Every row gives one point. Before rounding, the points of a table are all equally far from one centre. They may lie mostly on one side of it. Where is the centre, to within rounding?
In the rows, 128 means zero.

Points (8 x 3)
[[ 92 131  68]
 [130 105 142]
 [ 95 153  75]
 [105 167  88]
 [147 123  85]
 [147 151 102]
 [ 93 167  97]
 [104 162  81]]
Centre: [109 127 109]

Points (12 x 9)
[[ 70 130 101 128  93  72 169 138 106]
 [112 140  77  91 142 135 146 139 159]
 [ 96  94 134  69 108 123 143 118 103]
 [109 178 113  90 110 102 197 136  71]
 [105 128 123 117 114 134 196  96 163]
 [110 139 135  77  60 113 171 131  70]
 [130 161  93  98 145  96 137 174 146]
 [ 86 184  81 107 115  79 121 113 139]
 [101 110 110  93 100  77 104 133 150]
 [131 153 133 109 110 118 132 162 184]
 [103 176 113  93  61 159 139 110 135]
 [112 148 136  77 120 113 172 185  98]]
Centre: [121 150 118  98 100 103 156 124 127]

Points (27 x 20)
[[118 175 121 147  97  80  70 164 141  78 131 141 145 157 118 184 165 125
  162 165]
 [129 152 119 156  81 151  87 150 122  51 150 113 150 143  97 156 105 111
   70 168]
 [118 113 167 162 132  84 114 132 175  43 147 147  73 192 137 170 125 108
  133 128]
 [ 91 163 146 181 106  82 105  79 176  79 130 126  85 145 124 183 131 138
  113 160]
 [110 159 185 133  88 160 118 115 147  61 125 107 119 100 117 181  81 112
  140 139]
 [ 30 119 145 152 116 113 126 143 100  80 136 107 118 150 110 168 111  97
  173 160]
 [120 169 163 154  78  97 112 123 181  99  96 119 118 116 113 166  87 104
  158 176]
 [126 104 172 154 108 134 120 130 148  55 169 103 161 126  99 184  85 120
  131 116]
 [ 70 132 113 152  84 128 148 175 148  90 193 142 128 176 129 129 152 120
  103 147]
 [ 72 194 161 127 109 135 116 137 126  77  72 101  98 178 134 165 106 113
  118 141]
 [ 68 157 150 150 123 130 125 173 150 107 158 149 157 192 105 120 151 136
  118 127]
 [122 163 170 164 105 168 125 150 116  96 163 163  97 156  84 184 156 146
  140 170]
 [154 112 153 125 109 147 133 150 154  78 166 112 108 155  99 191 116  40
  128 131]
 [109 120 129 174 108 122 182 136 117 102 121 146 137 150 114 149 119  78
  172 180]
 [135 114 164 109 104 133 173 108 159  59 137  97 114 137 139 197  94 119
  136 150]
 [ 71 137 201 162  90  62 121 170 134  55 115 102  91 130 151 147 126 122
  115 123]
 [103 107 138 182  97 113 146 204 150  79 167 159 134 137 134 144  86 120
  115 162]
 [117 141 162 159 114 141 129 106 143  88 111  93 121 141 166 193  90 153
  145 149]
 [120 113 185 133  75 151 145 141 137 109 145 148  94 123 142 190 117 157
  142 107]
 [ 71 100 191 142 121 129 104 115 138 119 147  85  97 118 128 180 117 143
  139 116]
 [128 114 199  93  99 104 114 160  95  62 109  97 119 114 137 172 142 106
  155 129]
 [118 125 168 156 106 164 104 183 111  89 137  93 114 167 103 181 167  71
  160 157]
 [ 89 173 169 147 124 146  81 150 151  99 146 124 156 160 161 165 122  82
  125 112]
 [142 114 199 148  77 105 151 182 127  91 112 126  79  96 118 207 146 104
  100 131]
 [117 174 114 159  72 127 134 152 122  88 148 133 143 158 174 138 125  84
  143 128]
 [126 147  94 153 105  90 119 126 150  78 136  92 179 149 120 210 124 106
  130 136]
 [136 153 149 132 126 105 133 151 135  55  97  90 119 158  81 176 143 141
  188 155]]
Centre: [110 134 147 140 113 111 125 149 135  91 129 126 113 140 114 164 134 112
 114 144]

Points (29 x 24)
[[147 173 163 101 136 144 100  89 129 177 167 159 145 166 154 108 160 149
  155 179 112 115 149 186]
 [131 154 116 134 154 143  70 159  90 170 167  88 113 167 151 138 115 117
  128 190  96 106 181 189]
 [129 154 119 131 143 127  86 152 139 224 147 172  98 189 157 116 145 163
  107 145  95  99 179 179]
 [ 93 158 136 111 128 115  68 137  99 162 149 111 101 190 163 141  86 152
  101  97 104 106 165 169]
 [128 172 136 158 157 145  89 140 149 201 178 128 133 167 115 106 109 140
  122 167 154  91 135 185]
 [ 85 133 110 119 151  85  91 107 133 162 135  84 155 148 163 136  80 141
   95 121 118  91 138 153]
 [147 148 168 103 153 135 132 117 104 202 136 112  80 168 184 143 157 140
   95 134 126 101 157 160]
 [106 157 119 155 143 165 114 111 166 199 154  97 105 147 121 157 118 169
   98 156 120  85 115 155]
 [114 138 149 117 158 150 108 171 147 224 175 114 136 130 160 119 100 111
  150 130  73  90 168 141]
 [167 116 172 127 145 131  85 136 128 203 156 155 120 143 127 108  99 131
  105 125 128  76 109 148]
 [167 152  97  90 145 137  97  96 119 188 117  79 121 175 133  91 155 164
  105 125  78 127 162 164]
 [ 72 150 112 122 159 157  84 142 101 218 106 148 119 179 181 128 133 140
   81 140 105 103 123 163]
 [113 214 131 108 146 118  63 111 134 172 140 141 113 174 134 148  86 172
  144 147 100 124 181 157]
 [120 159  91 132 102 107 124 129 116 193 157 112 116 175 115 137 150 166
   96 123  82 145 123 190]
 [123 167 157 163 148 151 126 192 138 174 163  99  90 176 154 129 134 175
  105 127 131 112 170 170]
 [102 115 113 162 113 119  93 141  94 132 126  96  90 183 172  89 148 139
  134 113 111 108  97 148]
 [130 161 172  87 141 188  82 151 132 215 149  88 155 191 145 132 122 132
  141 123 115 143 136 125]
 [134 164  98 101 145 121  76 163 108 189  93 167 139 132 222 100 140 164
   72 150 141 123 143 148]
 [ 87 163  88 100 147 152 129 139 138 155 113 121 130 188 142 105 171 166
  124 141 174 144 107 185]
 [145 108 140 123 143  99 101 114 101 191 155 109 188 160 195 128 121 159
  136 128 124 112 176 168]
 [ 91 114 129 128 171 167  64 140 117 182 105 123  90 179 185 160 145 102
  147 101 144 112 110 105]
 [126 162 133 114 141 184 105 150 100 216 206 122 169 164 146 130 128 117
   96 144 132 117 160 169]
 [139 161 139 121 120 170 114 152 147 205 158 131 116 155 168 134 131 116
   45 136 121 154 197 132]
 [118  95 124  86 129 150  89 191 131 185 148 147 113 146 146  98 125 200
  118 116  97 101 144 170]
 [120 125 146 147 130 136  59 174 121 200 129  81 128 152 162 123 104 131
  101 103 106 142 149 198]
 [112 149 148 139 124 157 116 152  84 238 117 128 135 190 137 149 160 160
  169  96 114 130 136 127]
 [126 177 142 146 138 130  42 128 112 123 172 131 107 158 150 116  85 144
  102 160 143 166 170 101]
 [117 146 179  89 143 145 123 111 127 182 130 132 136 144 171 127 119 112
  130 136  78 167 181 182]
 [158 158 150 123 128 166 117 133 115 184 129  87 109 146 141 113 106 116
  117  58 142 126 111 173]]
Centre: [130 151 111 127 138 143  93 145 124 156 131 134 135 132 145 134 146 135
 131 128 124 127 149 130]

Points (30 x 24)
[[ 98  89 112 133 112  97 140 166  66 106 144 123 155 116 121 132 120 194
  115 148 116 113 113 135]
 [136 167 105 152 115 105 165 109  70 138 154 135 106 121  80 173 128 171
  136 157  85 130 167 153]
 [102 111 159 170 140 114 165 123  92  78 157  87  93 186 123 120 113 164
  209 168 117 147 144 129]
 [ 80 118 138 126 157 120 124 124 102  68 178 111 135 176 119  99 139 161
  146 166  63 149 106 180]
 [117 101  89 132 152 132  92 165 127  92 107  85 126 175 124 111 133 150
  146 141 157 146 147  82]
 [103 175  64 131 145  58 112 113 104  91 174 104 123 120  59 109 131 161
  179 166  83 104 154 137]
 [121 158 129 158 154  76 151 112  64 128 109  95 113 131  63  99  96 170
  149 178 108 105 107 141]
 [110 182 104 163  95 116 147 117  81  87 130 130 115 152 157 135  68 163
  151 176  99 119 196 133]
 [ 76 127 124 115 114  96 181 152 101 100 173 134  96 124  93 140 135 183
  143 167 147 161 183 123]
 [129 127  62 133 175 125 166 116  93  49 137  94 133 156 115 101  79 137
  175 161 138  94 160 110]
 [123 151 138 170 142  98 114 171  95 107 182 107 148 128 108  87  85 169
  142 175 108 114 140 163]
 [ 74 153  98 130 129  72 156 146 150 136 128 140  97 192 109 139 149 179
  136 192 111 112 132 173]
 [104 127 139 151 110 134 158 120  87  75 137 110 123 153 118 123  72 185
  195 188 131 148 141 149]
 [ 96 136 110 146 162  78 126 141  88 122 140  80 115 127 137 155 106 125
  150 227  87 111 130 112]
 [144 126 148 128 147  79 132 131  99  85 125  93 136 135  95 111  74 164
  164 153  78 123 120 116]
 [ 71 121 108 118 145  76 136 141 112  67 187  92 101  98  96 152 116 142
  143 206  95 129 129 152]
 [ 88 180 149 100 144  79 138 138 120 116 164 138 140 126 112 103 148 149
  156 205 104 111 149 149]
 [100 150 124 123  97 132  99 141  97  64 190  51  99 173  86  84 111 149
  177 175 134 139 139 137]
 [ 92  81  87 167 146 128 164 155 109 115 178  79 114 163  63 105 121 114
  166 156 122 123 147 121]
 [122 163 128 148 150 102 117 163 129 113 181  57 146 110 116  86 103 129
  138 141  77 143 172 151]
 [ 77 192 133  83 120 115 109 144  78 111 146 133  99 146 123 106 132 216
  154 164 136 102 126 127]
 [125 146 138 160 159 126 125 182  70  92  96  71 141 137 120 124 111 170
  125 163 103 106 131 145]
 [ 78 103 141 136 142 133 162 170 101  90 154  96 100 183 139 154 107 150
  133 127  59 144 114 155]
 [ 81 125 125 119 133  84 176 145 115  71 187  65  97 178 117  98 125 162
  162 203 101 140 133 174]
 [113 192 132 163 129 125 125 171  97 121 163  84 121 145  89 140 130 190
  179 201 120 102 131 121]
 [114 108 145 127 160  94 127 122 108  91 181  93 126 162  95 105  80 168
  156 163  82  88 115 144]
 [137 137 114 103 130 113 109 134  95  77 152 159 107 145  94 128  86 136
  136 144  62 129 146 149]
 [ 82 129 131 158 131  94  95 139  61 104 144  69  99 118  63 126 142 151
  156 181 105  93 130 144]
 [102 124  80 105 148  96 150 150 120  74 193  91 105 178 174 132 119 188
  149 184  94 109 154 163]
 [ 74 120 168 100 142 101 149 117 107  80 142 119 132 146 115  77 101 193
  125 163 132 141 134 128]]
Centre: [ 99 159  95 143 128 111 145 122 111  99 148  98 103 143 129 117 131 142
 141 137 123 125 123 132]

Points (31 x 24)
[[169 159 161 110 159 125  89 151 145 123 106 113 104 192 155 108 113 137
  118  93  78 142 132 118]
 [113 187 159 106 177 151  93 123 129 141 131 121 157 192 186 118 122 130
  121 106  84 136 141 140]
 [153 170 135 134 179 135  87 148 186 132 122 116 140 177 176 126  90 162
   61  93 102  98 162 123]
 [146 176 182 151 165 160 106 127  97 146 127 103 107 165 183 146  83 153
   80  97  73 104 124 132]
 [155 165 152  83 123 106 116 135 118 160 127 118 142 165 147 132  78 120
   87 135  72 151 139 153]
 [164 160 160 124 166 118 136 142 127 139 148 127 115 195 172 112 122 192
   84 113 125 143 140 115]
 [175 132 191 118 176 157  97 126 115 137 142  99 166 178 177 113  84 164
   92 106  89 101 152 167]
 [162 164 153  98 146 154 101 135 151 122 118 116 152 163 191 174  71 143
   72  92  83 128 124 126]
 [157 152 145 154 199 143  77 165 117 118 138  73 142 161 165 102 105 155
  107 112  82 159 122 109]
 [154 136 151 123 162 129  89 168 123 155 108  83 128 137 190  86 102 106
   73 103 109 132 117 138]
 [192 202 140 134 142 135 122 155 114 125 113  99 125 163 140 137 128 138
   72  65 101  76 145 144]
 [160 161 117 109 191 135  64 144 129 121  93 136 141 156 156 101  82 144
  115  92  81  96 152 127]
 [167 145 123 123 166 131  58 196 139 171 130 109 160 154 174 130 111 128
   68  89 105 115 124 137]
 [175 193 150 121 170 125  88 150 110 119 106 104 128 166 173 135 103 166
   83  75  65 100 147 136]
 [168 193 166 141 140 147 119 165 151 172 124 125 169 178 148 146 113 141
   84  68  88 114 162 121]
 [159 164 147 103 182 146  97 149 101 146 147 117 178 175 155 162 127 106
   75  84  92 129 126 174]
 [149 190 122 121 182 141  77 156 132 140 132  87 145 181 178 123  72 149
   96  95  81 105 133 106]
 [164 167 174 126 168 121  86 137 147 152 134 124 122 176 159  94  76 128
  115  91  86  94 114 132]
 [157 169 150 123 165 166  56 150 146 134 140  94 148 147 143 114  74 135
   72  91  96  80 124 101]
 [189 164 148 133 171 122  82 165 138 137 109 120 149 154 153 104 105 133
   62  92  77 126 127 165]
 [162 141 149 115 131 153 109 164 123 148 145 104 146 155 157 132 130 136
   85  43  64 131  94 132]
 [190 167 146 117 155 141  89 116 136 115 117 128 140 179 148 114 122 172
   90  96 119 141 146 159]
 [205 128 151 110 160 150  79 141 113 132  87 111 156 168 180 133 122 133
   98  85 110 115 156 120]
 [188 175 157 125 151 140  82 154 163 134 145  71 163 196 172 138 104 148
  106 105  75  94 140 133]
 [149 171 128  99 233 132 113 170 151 154 127  92 154 141 193 119  97 144
  106 110  93 111 120 174]
 [167 142 165 127 165 120 105 132 156 162 129  87 144 178 148 113  98  95
   87  90 119 115 106 139]
 [174 153 120 138 161 112  99 170 147 117 111  92 168 142 192 124 121 172
  100  78  59  98 102 117]
 [178 151 167 141 159 173  83 150 141 139 105 110 121 148 167  74  98 113
   92  97 106  99 152 105]
 [167 137 175 114 169 136  96 165 126 147 115 112 161 181 172 117  80 158
   98  62  90  96 153 132]
 [162 173 162 157 178 121 103 191 140 161 121 101 127 138 208 113  99 103
   88  97  89 114 151 162]
 [154 145 156 139 190 162  89 118 123 126 109 143 135 174 164 123 129 110
   82  78 114 134 132 130]]
Centre: [150 142 138 126 160 141 127 150 133 132 151 111 138 119 153 142 122 138
 115 121  98 105 152 130]

Points (29 x 24)
[[125 156 112 138 152 112  76  91 113 105  95 132 166 165  81 136 146 116
  135 104 117  94  95 124]
 [118 124  98 168 149  98  97  71  97 126  88 104 120 184 104 133  97 144
  112  84 108 153  43 105]
 [152 114  99 138 165  95  37  71 129 121  57 159 109 139  98 135 115 150
   80 124 117 140  81 106]
 [130 110  73 154 120 107  50  82 127 150  78 113 106 111  94 144 135 115
  111 126 133 137  76  70]
 [116 154  94 167 122 100  87  97 150 143 124 138 151 164 124 150 142 155
  104  78  73 140  73 135]
 [123 150  76 119 169  95  95 123 156  97 102 139  89 160 109 158 138 149
   96  97 145 124  75  70]
 [150 148 103 164 108 129 122  81 103 104  93 126 181 158  98 160 139 134
  103 102 130 167  44  99]
 [130 119 110 139 134 106  87  77 141  94  55  97 142 165 134 161 102 149
  118  76 167 172  68  91]
 [ 93 144  75 154 158 100 145 102 100 144  87 164 163 153  80 147 123 150
  114 103 113 133  72 118]
 [135  92 127 197 148 138  93 129 137  78  77 149 143 145 107 180 171 113
  104 124 142 174  69 114]
 [121 156 129 163 145  95  82  72 119  87  80 105 158 173 119 176 158 122
  127  98 105 134  72 113]
 [110 164 133 127 179  76  76  84 156 150  65 101 123 125 127 147 114 120
   80  77 120 168  47 135]
 [135 103 114 171 113 109  86  74 118 140  58  98 158 149 109 170 144 119
   96 116 102 139  67 112]
 [173 127  94 187 114 131 106  90 137 119  83 128 141 131 106 191 121 135
  140 133  96 134  45 118]
 [133 172  98 183 126 102  95  76 112 139  88 116 159 162  88 174 113 127
   78  65 154 152  80 139]
 [110 129 121 177 165 136  76 116 135 115 106 166 132 175  75 140 143 103
  149 153 111 138 100 116]
 [122 121  97 112 154 107 102  89 137 140  88 132 192 143 138 130 144 156
  136 157 162 124  95 100]
 [163 137  64 159 142 142  70 117 141 119  91 160 168 164 119 143 102  98
  108 136 114 161 100  76]
 [118 106  99 137 175 108  95  74 134 122  99 103 178 116  91 132 104 154
  107 109 117 136  68  76]
 [118  92 140 186 170  87 103  91 113 120  84 144 170 147  92 113 113 124
  140 119  98 129  64 109]
 [158 117  94 141 135 104  90  80 119  91 104 108 171 145 103 198  96 143
  129  88 130 130  73 105]
 [157 152 102 129 187  95  95  82 110 108  90 135 121 171 129 110 120 127
   63  59 120 164  64  96]
 [135 127 109 142 114 131 125 112 180 152  69 153 150 104 126 111 102 113
  156  83 113 151  68 130]
 [171 111  83 201 177  88  81 121 124 111  52 151 132 143 126 131  67 170
  115 123 130 119  80 126]
 [107 107  98 170 156 100  84  89 131 126  69 169 140 169  99 168 134 115
  125 106 158 112  84 119]
 [123 151  69 154 130 144  68  86 148 108  56 137 140 137 136 168 107  92
  125 154 116 132  96  98]
 [136 106  74 146 167 145  72  82 130 118  49 124 127 154 118 142 115 118
   94 108 116 117  74 119]
 [135  95 120 136 131  85  67 101 123 140  73 101 122 164 123 162 123 150
  110 128  93 127  62  80]
 [143 165 116 146 118 145 102  74 162 139 113 162 154 115 104 149 100 116
   86  96 104 156  82  71]]
Centre: [142 144 121 156 149 101 109 121 113 121 103 127 117 116 133 140 116 130
 113 123 135 167 108 127]

Points (31 x 24)
[[158 108 131 135 111 127 105 118 131  46 100  76 119 158 123 127 160 175
  170 172 139 150  97  90]
 [158  79  97 147  93 130 125 178 131  62 101 113 115 148  86 128 201 137
  160 166 140 101 123 116]
 [150  97 103 121  82 138 118 134 112  62  75 117 105 135 112 123 170 160
  164 183 168  98 113 133]
 [175 116 147 156  84 140 123 148 132  59 118  65 146 124 100 114 175 169
  152 183 156 117 131 149]
 [172 102 116 124 134 129 132 120 173  56  96 105  87 148 109 135 151 177
  140 160 144 129 115 104]
 [185  78 167 155  92 126 109 175 128  57  82  89 133 132 120 112 180 157
  152 158 141 121  89 101]
 [174  90 151 128 116 166 111 110 148  49 111 101 119 131  87 119 178 148
  169 193 129 128 131 130]
 [170  88 130 132 116 133 106 143 129  44 105 111 103 127 126 115 177 166
  168 189 133 121  98 121]
 [169 102 152 126 126 133 104 137 140  42  65  87 118 137 111  98 208 134
  150 180  92  90 114  84]
 [176 112 146 137 108  84  97 160 148  57  97  88 109 140  97 121 179 148
  181 186 149 126 108 130]
 [171  87 124 144  92 115  89 120 138  55 106  85 118 122 122 147 169 147
  173 182 129 130 117 102]
 [158 108 129 149  99 126  96 150 154  58 115 100  80 146 121 136 153 179
  157 171 148 126 107 122]
 [152  78 140 155  90 143 150 132 129  51  87  79  90 119 114 130 177 127
  161 161 144 113 161 131]
 [183 104 139 124 104 125  85 154 136  68 115  80 130 163 114 125 155 172
  152 167 159 137 109 116]
 [188  96 130 163 113 138  98 124 118  42  84  99 102 124 125 103 149 163
  152 173 129 137 122 124]
 [151  65 134 153 114 119 103 113 134  79 101 115 106 159 113 133 198 169
  182 181 126 124 135 132]
 [147  73 146 128 110  93  81 139 142  83  94  78 105 152 103 118 153 178
  160 184 148 132 100 164]
 [177  99 136 143 103 119 100 140 138  67 120 112 115 173 110 109 188 160
  154 202 152 135 105 118]
 [181 107 130 117  98 136 113 124 124  87 131  87 143 159 110 120 201 166
  147 181 149 147 117 151]
 [182  87 125 146  79 135 112 128 140  36 108 107 129 148  98  95 157 139
  143 167 146  87 131 105]
 [184  87 115 129 112 134  95 157 125  49 102  90 119 147 131 103 169 171
  142 154 114 132 116 116]
 [156 102 142 164 104 141 101 130 132  53 127  94  96 160 118 149 159 162
  183 142 115 113 122 125]
 [168  86 148 134 120 128 113 139 155  49 127 122 128 157  74 127 177 166
  162 169 133 107 128  97]
 [132  82 163 123 101 116  88 156 141  36  90 110 145 130 130 102 171 161
  143 183 160 103 108 119]
 [173  98 113 151 121 127 112 143 139  52 120  92  96 145 115 122 169 166
  171 188 130 113 122 125]
 [166  93 114 152 111 115 119 146 128  67  98  89 140 150 119 137 189 195
  168 164 141 109 108 126]
 [188  79 117 155 113 137  95 121 153  91 100  99 116 131  74 133 181 176
  170 183 127 102  99 125]
 [200 131 165 144 145 154 127 156 119  91 110 118 143 131 120 124 179 175
  146 185 130 116 124 144]
 [188 101 117 151  98 132  89 148 124  67 101 110 125 131 101 124 198 166
  152 186 142 137 113 110]
 [166 102 117 139 112 148  94 111 107  44 105  97 142 143  79  99 164 171
  138 187 128 147 128 117]
 [157 114 119 144 119 132  81 130 109  62 117 100 102 142  93 128 187 153
  160 169 175 127 133 101]]
Centre: [119 123 144 146 116 123 124 127 138 120  91 103 131 129 100 100 156 121
 132 146 117 118 106 121]

Points (31 x 24)
[[207  51 141 160 139 158 121 118 130 121 116  64 120 119 142 151 165 108
  148 112 128 149 113 131]
 [192 110 137 124 159 171 123 144 101 134 180  72 116 157 121 118 131 119
  134 174 128 147  72  90]
 [224 108 104 157 129  99 143 106  90 181 156  68 147 149 100 122 106 106
  170 134 106 137  79  84]
 [186  95 130 114 134 144 142 154  80 111 191  34 130 126 148 133 146 123
  135 120  86 167 145 125]
 [189 117 104 141 185 174 139 148 123 156 149  58 141 143 171 145 144 136
  167 115  91 151  81  91]
 [166  95 122 162 128 173 109 101  83 122 159  25 144 150  88 125 106  81
  156 145 145 151  95 113]
 [181 154  85 130 190 159 104 150 147 153 155  50 146 143 142 129 119 163
  145 132  99 134  97 123]
 [150 137 165 123 173 158 156 121 101 137 148  32 152 124 101 118  76 113
  121 153  96 130 109 110]
 [158 110 108 190 191 116 106 136 106  90 158  73 120 143 149 139 129 120
  134 103 124 121  79 143]
 [202 127 100 152 192 159 143 138 112 125 149  62 106 154 177 148 124 114
  113 104 147 163 111 127]
 [201 113 100 168 147 154 116 138  92 135 159 110 139 127  97 117 104  79
   94 143 106 123 106 125]
 [187 140 129 171 146 119 102 156  85 150 154  91  93 132  92 121 161 107
   99 124 115 169  73  83]
 [180  99 126 126 157 132  91 204 112 118 165  57 123  92 136  95 133 104
  124 153 167 123 106 146]
 [174 129  97 154 161 137 170 158  96 132 164  92 100 120 110 167 119 128
  140 118  91 110 126 120]
 [169  80 114 142 159 118 165 151 129 109 153  29 124  82 111 128 110  74
  112 143 123 101  96 116]
 [191  56 105 145 157 160 145 153 105 143 141  73 130 141 145 170 119 136
  114 159 130 116 110  89]
 [151 107 120 159 159 187 158 147 110 134 182  81 167  98 143 137 130 149
   99  77 114 135 102  97]
 [177  97  90 195 156 140 127 125  75 173 166  58 124 137  93 144 119 131
  111 117 128 124 102  92]
 [192  97 122 167 192 150 144 137 114 110 189  72 116 121 157 153 113  65
  138 132 146 152 120 103]
 [169  91 123 164 179 114 156 152 100 125 182  68 114 148 126 144 105  95
  119 150 179 139  78 139]
 [169 124 105 124 192 154  80 149 112 154 143  58 120 147 105 142 115 138
  130  98 126 133  93 154]
 [214 125  88 176 160 162 120 121 101 126 157 105 143 115 132 147  89  89
  127  98 109 128 124  99]
 [209  87  85 188 162 106 125 144 114 137 148 114 111 113 128 157  96  95
  152 124 144 138  85 102]
 [165 120 139 160 193 140  80 135  82 124 158  51 119 116 120 125  80 116
   92 101 124 131 128  95]
 [169  65 144 156 151 175 108 157 133 144 151  81 135 103 102 159 132  94
  118 147 156 115 105 134]
 [178  98 105 179 161 144 132 115 111 148 157  21 114 157 122 159 149 144
  150 139 147 129  85 102]
 [162  98 102 133 157 157 114 149 112  95 172  35 108 155 149 136  83 107
  159 149 189 165  96  95]
 [162  75 142 158 160 152 118 109 109 109 157  54 110 153 137 172 107 127
  113 111 123 140  88 110]
 [136 118 113 160 147 171  82 128 130 156 168  49 133 119 134 148  98 132
  113  84 131 131  68 104]
 [167  83 110 149 188 155 117 126 101 148 132  75 156 129  96 127 139 165
  121 138  85 134  89  61]
 [177  90 109 195 202 152  90 166 117 129 147 100 139 142 117 111 139 115
  122  99 118 105 146 134]]
Centre: [145 119 119 137 135 107 131 150 131 135 129  77 163 141 125 114 131 107
 141 113 145 153 132  89]
